Every row gives one point. Each table stands for the endless flat space through its points: a line for two points, a plane for three, and so on. The two share one point or none. Which?

First (3 x 4)
[[ -4 -18  13  12]
 [ -4  -6   7   7]
 [ -4 -26  17  22]]
Second (2 x 4)
[[ -7  -1  14  26]
 [ -7 -13   6   6]]
They share: no point

First (4 x 9)
[[  2 -28  18  -6 -10 -34  -6  -8   6]
 [-25   4  12 -27 -21 -35  13   1   3]
 [ -3 -24  16 -23 -21 -43   1  -7  13]
 [-32   7  22  12  11 -14  10  12 -12]]
Second (3 x 9)
[[-23  23   7  22   6 -12 -19  -5 -14]
 [  3 -19  -1 -24 -22 -22   9 -19 -28]
 [-14  14   1   7   0 -21  -1 -20 -29]]
They share: no point

First (2 x 12)
[[ -2  -3 -24 -17   7  24   4   8  -5  -2  -9  10]
 [ -3  -3 -20 -16   2  19  -1   9  -9   0 -11  12]]
Second (4 x 12)
[[ -7 -19 -14 -12  -3 -13 -17  19  -8  10 -25  -3]
 [ -1 -13 -20  -2  -8  -3  -7  31  -5  16 -11   0]
 [-15 -13 -34   4  -9   3   7  23 -10  26  -9   7]
 [ -8  -6   3 -32  -2   0 -29  -7 -23 -11 -33  16]]
They share: [ -5  -3 -12 -14  -8   9 -11  11 -17   4 -15  16]

First (5 x 20)
[[ 23  10  14 -37 -16  -5  16 -25 -42 -34  -2   2 -19 -20  -1 -19   3   5
   -4   6]
 [ 43  11   0  -1  -1 -28  10  -6 -26 -56  -7 -17  14 -12  -9 -15  14  28
  -14 -13]
 [ 33  14 -11  -1 -18  -6   9   5 -18 -33 -20   5  23   8 -26  -5   2   2
  -15  -9]
 [ 23 -23  -7  -8 -23  24 -11 -19 -36 -11 -28   3  11   6 -23 -19 -21  -9
  -23  20]
 [  9   8  26 -21  -7  -9 -26 -18 -18 -17  32  -9 -23 -34  14 -40  23  13
   14   4]]
Second (5 x 20)
[[ 16  25  13 -20  -1  16  34  18  -4 -35 -17  -8  26   6 -31  24  11   8
   22 -10]
 [ 47  -9  -1   2 -14   2 -13  -9 -36 -33  19  -5   9  -7 -32 -21 -15  16
  -25  26]
 [ 15  20   6 -17  -8   9  14   4 -17 -27 -10   8  24  12 -16  -4   7   6
    5  -4]
 [ 34   6   4  -7 -14   9  -2  -3 -19 -26   3  -7   0 -16 -30  -4  -2   5
   -6   9]
 [ 23  19   3 -10 -11  16 -26 -25 -30 -10  12  21  -2 -10  -1 -36   2   7
  -17  11]]
They share: [ 21  10   0 -12 -20   2  -2  -4 -20 -20  -7   7   6  -2 -16 -15   3  -3
  -6   0]

First (3 x 24)
[[ 13  -8 -19 -12  -5  -2  11  11   2  14  16  27  20  26  -5 -12 -34  -5
    0 -14   1   5   4  -1]
 [  6  -2 -17 -21 -20   6  18   3   8  12   9  18  20  17 -13  -6 -31   8
    0 -26 -11  -3   9  12]
 [ -3  -2 -11 -12 -11   0   3   9  20   0  -6   9   8   8 -13  -6 -16  -1
   -6 -26  -5  -3  24   3]]
Second (5 x 24)
[[-13  22 -22   8  -9  19   1  -3   2 -18  -1  13  10  10 -25 -22 -10  -7
  -34   3   6  15  16   7]
 [ 10   6  -2 -11  -1 -16 -10   9   9  -1  20  15   3  31  -2  -1 -10  12
  -11 -13  -3  19  26  -6]
 [ 14  -1  -7  -1 -10  -4  -8   8  15   4   5  20   3  32  -3 -11 -21  -7
   -2 -10  15  15  28   2]
 [-24  -4 -24 -18 -14  -3   9  15  25 -11 -25  20  38 -26 -15 -13 -22 -23
  -24 -35 -12 -22   6 -19]
 [-17  -9 -17 -23 -11 -14   4  14  26  -5 -17  21  37 -20  -9  -8 -21 -15
  -18 -38 -17 -18   8 -22]]
They share: no point

First (5 x 24)
[[-22 -16  32 -43  25 -44 -17  16 -12  -8   7  17  11  -5  13   2 -13 -13
  -24 -19   0   3  20  -9]
 [ 13  42   5  18   6  22  33 -45   5  45  32   0 -13   0  41  -9 -36 -19
    5  -3  24 -21  43  42]
 [ -8  12  13 -20  11 -30   7   0  10   5  22  -1   1   0  11   6 -24 -13
  -33 -12   9 -13   9   7]
 [-15  20  19 -19  12 -39   7  -1   9   6  25   4   7   4  16   8 -29  -9
  -38 -18   2 -13  13  10]
 [ -2 -12   8 -32  12 -26  -1  12   9  -6  14  -7  -6  -8  -3   3 -11 -19
  -29  -4  18  -8  -2  -7]]
Second (4 x 24)
[[-13   9   2 -12  31  16  10   4  11   6  20 -25 -12  17   6 -13  -7  18
  -15  -7  45  -1  11  20]
 [-17   5  -2  -8   3 -16  30   8  -5  38  -4  -1  20  17   6  -1 -35 -14
    5 -11   9  -1  19  20]
 [ -4  15 -13 -12  16   1   4  -2  14  -3  17   2 -12  14  18 -10 -13  -3
  -15 -19  30 -28  14  26]
 [  0   0  15 -23  34  10  -5  -3   9  -4  24 -21 -20  -5  10  -4  -2   4
  -26   0  38  -3  11   4]]
They share: [  1   0   8 -21  15 -11   3  -3   2   9  11   0  -4  -6  14   3 -18 -19
 -16  -6  15 -12  16   6]

First (7 x 24)
[[ 41  -7 -16 -12  -3 -10  22  14  12 -20  23 -22  10   3  -9 -15  -4  38
   18 -29 -10  -3  27  29]
 [ 15   1 -26 -14  11 -26 -41 -35  26 -22  15  12 -38 -26  -8   1 -24  -4
   23   8 -20  34 -17  -5]
 [ 34 -14  -9   2  -8 -16  21   2  -3   1  -2 -22   9   3 -15 -32   3  52
    1  -7 -15   5  15  43]
 [ 27  12 -16  12  24 -19 -10  -2  38 -42  25 -26 -35   4  -5   8 -26  21
   12 -28 -18   5  13  51]
 [ 18  -1   4  13  14  -6  -3  -6  28 -25  21 -28 -19   1 -11  -9 -15  19
   18 -29 -27   7  17  42]
 [  9  -6  -8 -24  15 -52 -35 -13  -7 -14   2  31 -17 -13  -4 -46   5  16
   -3  17 -25  28 -29 -13]
 [ 53 -27 -39  -7 -38  19  24 -36  25  12  12 -30  13 -32 -17  17 -28  28
   35  -4  -6  19  23  16]]
Second (2 x 24)
[[ 18  -6 -16 -13   8 -22 -10 -10   5 -14   8  -3 -16 -13 -19 -15 -11  15
   17   1 -20  17  -4  13]
 [ 26   6 -16  -5  -8 -14 -26 -22  25 -10  12   1 -20  -1   1 -23   5  31
   25 -11  -8  29  16  17]]
They share: [ 20  -3 -16 -11   4 -20 -14 -13  10 -13   9  -2 -17 -10 -14 -17  -7  19
  19  -2 -17  20   1  14]

First (4 x 24)
[[  2   8 -16  -9  -3  10 -13 -28 -15  -8 -23  24  -4 -19   7  31  22 -16
  -51   0 -31 -15 -51 -16]
 [ -9  15   1   3   4 -15  -3  12 -29   7  -3  22 -16  -2   2   4  39 -18
  -16  12   1  17 -27   3]
 [-35   1  24  -3  -3 -13 -22  13 -22  24 -13   9 -17  21   1 -21  13 -24
    5   6  27  36   3  -3]
 [-22  -8   2 -17  -7  14 -33 -32  -3   6 -33  12  -4   3  11   9  -8 -18
  -35 -10  -9   1 -25 -24]]
Second (3 x 24)
[[ -9  -4  16  -5   5 -10  -9 -12  -5   3 -26  -8  10 -16 -13 -26 -16 -36
   -2  -3 -17 -16  -5   7]
 [-11   8   3   3  -5  -5 -23 -19 -14   9 -24   5   0   0  -2  -8   2 -22
  -18   9  -8   3 -19  -6]
 [-33 -14   7 -21  11 -13  -9   9  -8   5  -2  15 -12   8   0  -6  18 -36
  -12 -13  14   9  -5 -16]]
They share: no point

First (3 x 24)
[[ 12  -6  21   0 -12  16  24   2 -10   9  -3   4 -19  -6  -7 -15  17 -21
    2 -20  27  18  21  16]
 [ 12  -5  27  -6 -18  11  25  -7  -8  10   3   2 -22  -3   0 -17  22 -25
   -4 -21  26  17  20  16]
 [ 18 -13   1  26  18  31  15  41 -10  12 -25  20   0  -9 -32 -13  -4  -9
   24 -15  24  21  24  20]]
Second (5 x 24)
[[  0 -20   8   0   0   4  -1  24  23  12 -19  36  -2  12   3 -27  18 -34
    8 -22  28  15  30  19]
 [ -4 -14   7  13   4   9  24  13  13  17 -10  18 -15   2  -9  -9  28 -23
   15 -30  40   8   5  23]
 [  6 -14  15  17   4  13  30  11   3  11 -10  10 -13   0 -17 -13  22 -19
    7 -22  34  16   5  23]
 [ -7 -21  11  13   4   3  20  16  27   7 -21  20   1  18  -1 -19  28 -35
    1 -17  32  16  10  22]
 [ 27  -4  25  12   1  20  18   7 -31  22   8  17 -25 -24 -28 -15   8  -3
   20 -32  24  19  25  16]]
They share: no point

First (5 x 24)
[[ 14   5   6  -7 -14  19 -17  35  -4  39 -19  20  15   9   6 -26  36  10
  -44  29   9   9 -28   9]
 [ 21  15  13 -21   2   2   7  20  -1  31 -19  -7   0   6   4 -24  21 -16
  -22   9  12  23 -16  15]
 [ -4  -2  11 -12 -16  11 -10  15  11  17 -28  -2   0  20  13 -19  21   9
  -34   9  -6   0  -5 -10]
 [  2  14  31 -28 -15   4   5  24  14  29 -39 -13   6  16  14 -10  23  -9
  -21 -11  21   6 -14   6]
 [ -9  -4  25 -11 -16  18  -7  27  24   9 -34 -18   8  28  12  -5   7  19
  -20  -6 -13 -14  -7 -13]]
Second (5 x 24)
[[ 38 -32  22  -4 -50  -7  17  31 -12 -15   8   2  32  -6   6 -12  39 -31
  -10   5  -6  25 -20  14]
 [ -9 -17   0   9 -13  -2   5  19  -6  20  -6 -15  11   2  21   0   0 -29
  -17  16  -3   3 -11  -1]
 [ 30 -22  28  -6 -40 -13  25  37  -8 -11   2  -8  24   4   6 -12  33 -19
   -6  17   4  21 -18  26]
 [ 23   1  22 -41  -3  24 -15 -19  10  18 -36 -17  -7  28  -1 -18   0 -13
  -59 -40  -1  23 -37 -27]
 [ -4 -18  -3  15 -16   0  -1  24  -5  19  -1 -10  13  -6  19  -3   6 -29
  -11  19 -15   6  -5  -2]]
They share: no point

First (2 x 24)
[[ -8  -3   6  -4   2 -19   7   9   0  11  17 -17   7   5 -19  19   8  16
   13   0 -17   9  21  18]
 [ -7   1   7  -2   1 -23   7  14  -1  13  18 -20   8  -1 -22  17  12  12
    8   5 -18   7  21  23]]
Second (6 x 24)
[[-18  -8   6 -23  -7 -10  21   8 -11  -6  22 -15  27  -8 -20  34  -9  19
   24   4 -30  29  48  10]
 [ -9 -35  17  -2 -16 -11  17  35 -25   4 -10 -25   0  13  12  46  28  20
   30 -29  -1   4  23  10]
 [ 18  13  19 -32   4   2  -5 -33  19  27  16   1  13   7 -54   6  -2   7
   15  -2 -22  26  16   5]
 [-40  -5  -2  -4   6 -16  -5  14 -11   1   6  -4  16  13  -5   3  -6  21
    6   0 -40  -5  24   5]
 [-33   0 -37  -5  -1 -42  24  29 -41   1  40   1  34   3  -4  35 -17   8
   38  -5 -45   0  53  40]
 [-39 -32  -8   7  -5 -31  13  42 -29  -9  10 -23  10  16  18  36   7  28
   15  -5 -25  -1  31  11]]
They share: no point

First (4 x 24)
[[ 22 -19  10  -9 -17   1 -13   8   3  -3  21  14 -31 -32   9  -2  20   9
  -13   2  16  49 -28  -6]
 [ 14   3  -8   1  -9   7  -7 -10   9  21   3 -14 -37 -22 -23  -8  -4  21
    9 -26 -10  33 -20 -36]
 [  6 -17  14  -5  -8 -12  -8  12  -4   0  -4  -2 -34 -24  -3 -23  15  14
   -1  -1  -1  30 -12 -26]
 [  8 -12   9  -4  -8  -7  -7   7   1   4  -1  -6 -37 -25  -9 -18   9  16
    0  -7  -4  34 -16 -29]]
Second (3 x 24)
[[ 13 -16 -11  -5 -12   7 -13  -7 -14  13   8  17 -13 -20   3 -18  21  12
   -6  -6  11  22 -14 -12]
 [ 40 -26   1  16 -32  13 -36   7 -15  16 -19  -7 -43 -38   6  18   9   7
   12 -22  35  37   3  -5]
 [ 26 -26 -13   4 -17  11 -20  -1 -18  20  -5   6 -28 -27   5  -4  13  12
   -4 -10  17  27 -11  -9]]
They share: no point
